Rows are points. To make a cloud, some directions were put in groups of two or more. Within a group, all points are equally far from the middle, so they leave a hole (a ring in 2 directions, a hollow ball in 3). The other directions are filled evenly. Then the cloud was stretched, turned, moved and blurred a little. How many holes are there, and how many directions does each take, smallest first?

Cloud, 15 rows:
[[ 10.6  15.9]
 [ 12.8  15.2]
 [ 20.4 -14.2]
 [ -5.0  15.3]
 [ 26.4  -1.7]
 [ -9.9 -17.4]
 [ 17.0 -16.6]
 [-15.0  10.0]
 [ -2.1 -19.8]
 [  8.1  16.8]
 [ 26.4  -0.9]
 [-20.3  -0.1]
 [ 26.3   0.7]
 [  0.3 -20.5]
 [-15.8 -12.7]]
Holes: 1 (2)

Cloud (20 x 3):
[[-12.4 -22.7 -19.6]
 [ -8.2 -23.3 -17.2]
 [  1.4  27.8   2.7]
 [ -3.3  21.7 -10.9]
 [  6.7  29.6 -12.8]
 [  7.1  28.9   4.9]
 [  0.0  25.9  -1.2]
 [  8.0  -6.8  -8.1]
 [  9.4  13.6  11.1]
 [-16.6  -6.5 -17.5]
 [ 14.0  12.9  -0.2]
 [-18.0 -27.1   0.5]
 [  6.8  12.0  15.6]
 [  7.7  22.3  13.8]
 [ 16.5   3.5 -17.3]
 [-10.2  -0.6 -29.2]
 [-28.7 -13.4   8.2]
 [ -0.1 -19.0 -21.9]
 [ -2.5 -19.5 -14.3]
 [ 12.1   4.7  -3.2]]
Holes: 1 (2)

Cloud, 31 rows:
[[-21.5  -4.5   5.1   6.3]
 [-26.2   3.1  -8.4   8.1]
 [  9.1   3.6  -9.1 -13.2]
 [ -5.2   4.9  -3.0  10.6]
 [-30.1   7.8  -9.9   3.0]
 [-17.7  19.0 -20.2 -24.1]
 [ -7.0   9.0 -11.2  -0.3]
 [ 14.8  10.1 -22.9 -30.7]
 [ -3.8   6.9  24.2 -22.2]
 [-11.8  28.5 -15.5 -22.1]
 [ 12.9   6.3  14.9 -16.2]
 [ 15.1  -6.0 -17.4 -35.6]
 [ 14.2   8.5 -17.3  11.8]
 [ 12.9  15.8 -24.5  -7.8]
 [  0.3 -31.9  15.3 -19.0]
 [ 17.8 -32.9  11.7  -1.2]
 [ -9.4  13.4  12.1  -4.3]
 [ -1.2   8.9  11.6 -10.5]
 [ -9.6  22.1  13.5   7.0]
 [ 13.5  30.1   6.3 -20.6]
 [-23.8  22.4  -9.2 -14.7]
 [-11.5   7.3   7.4 -31.2]
 [ 14.1 -22.5  12.5  -5.0]
 [ 29.6   0.3   4.1  -0.4]
 [ 21.6   5.8  13.1  -2.1]
 [ -2.6  16.4   4.6 -15.4]
 [ 14.3 -22.2   2.2   2.3]
 [-15.0  -2.9  15.5 -10.3]
 [-14.5 -14.3   4.7 -16.1]
 [  9.6  11.1   1.7 -19.7]
 [-15.3  12.6  15.0 -10.4]]
Holes: 0

Cloud, 54 rows:
[[-26.0  17.7  11.1  -2.3   8.9   2.4]
 [-10.9  21.5  -0.2 -10.4  -5.2 -23.8]
 [  9.6  31.1   4.0  10.0   4.0  -3.1]
 [ 12.3  -8.3  -0.7 -20.9  14.8 -27.4]
 [-20.3  14.3  16.5 -16.2   3.8  -3.2]
 [ -1.7   9.1   1.2  -8.3   6.5 -37.9]
 [ -4.1  12.0  20.1  11.1  10.7 -38.7]
 [  0.6   4.3  -2.7  18.8   6.9  -6.3]
 [ -0.8   0.3 -12.2  -2.7  -3.0  -7.6]
 [ -2.8  23.7 -12.5 -19.1 -16.9   6.5]
 [  6.3  -2.1 -13.6  -7.4  -2.7   4.6]
 [  1.3   5.8  -4.6  -6.1   3.9  13.2]
 [-32.3  11.6  -4.3  -6.3   8.4 -22.4]
 [ -4.1   6.9   6.0 -29.2   3.0   0.8]
 [ 12.9  35.3   1.8  19.9  -3.8 -15.4]
 [-22.8   7.4  -4.3 -27.9   2.6   2.8]
 [-24.3 -11.0   4.3   4.7   9.5 -30.8]
 [  7.5  22.4  11.4 -13.6   8.6  -6.7]
 [  3.1  -3.8  10.8   6.0   8.7 -51.0]
 [ -2.9  22.1  30.0 -23.0 -13.8  -6.8]
 [ -4.5   6.5  18.4 -17.0  11.3 -25.9]
 [-15.1  -3.1  -7.4 -13.4 -16.0  -9.9]
 [-30.3  11.6  17.6  -2.8  11.6 -34.0]
 [-17.5 -14.7  -0.6   8.7  -7.5 -10.8]
 [-20.3   2.8  10.7   6.8  -8.7  14.8]
 [-17.2  -1.1  19.3 -17.8   1.0  -3.4]
 [ -6.3   3.3  26.7   2.6 -16.6 -21.1]
 [ 16.9  10.9  15.7  10.3  -2.0 -11.4]
 [ -8.8 -14.1   1.0 -12.8 -10.6 -28.1]
 [  8.2  26.1  16.4 -16.3   3.0  -7.8]
 [ 15.0  25.7  -3.7 -13.2   3.4  33.8]
 [-21.6  11.1  15.0 -37.2   7.7 -45.6]
 [ -1.4  -1.8  19.5  -2.6   9.0   1.0]
 [  3.3  10.3 -18.5  13.5   5.3   5.8]
 [ 13.9  24.8  -6.5   4.9  -4.5  -6.8]
 [  4.6   4.7 -18.7  -8.9   8.6  -7.5]
 [-15.1  -8.6  -4.0   6.0 -10.8 -30.0]
 [ -0.6   1.6 -18.6  -8.4  -2.1  -2.4]
 [-12.7  20.7   8.2   0.0 -21.5  -9.1]
 [ -3.9  10.6   2.1   6.2 -12.4  32.3]
 [ -0.4  10.1  31.3 -13.3   5.8 -24.6]
 [ 12.3   3.0  16.2  -8.9 -16.5  -1.2]
 [  0.1  -5.1  -4.6  14.9  -4.2 -23.3]
 [ 10.6  12.3 -10.7   9.5 -13.4  30.0]
 [-19.2  12.7  12.2  -2.4  13.0 -53.0]
 [-12.7  25.0  11.5   1.3  29.9 -48.7]
 [  4.6   0.1 -19.6  -6.3  -4.0 -21.9]
 [-18.7  -9.1   9.0  10.7   0.0  14.4]
 [-11.7   1.3  17.4  -0.8 -15.5 -29.8]
 [  9.4  25.0   5.5 -14.0  -1.3  19.0]
 [ -3.5  24.0  11.8   4.5 -16.1  -4.0]
 [-35.1  10.8   3.6 -10.4  10.0  -4.7]
 [ -2.2  -9.4  -9.1 -22.9  -9.2  -2.3]
 [-13.5  25.0  13.0   7.2 -14.8  -6.2]]
Holes: 0
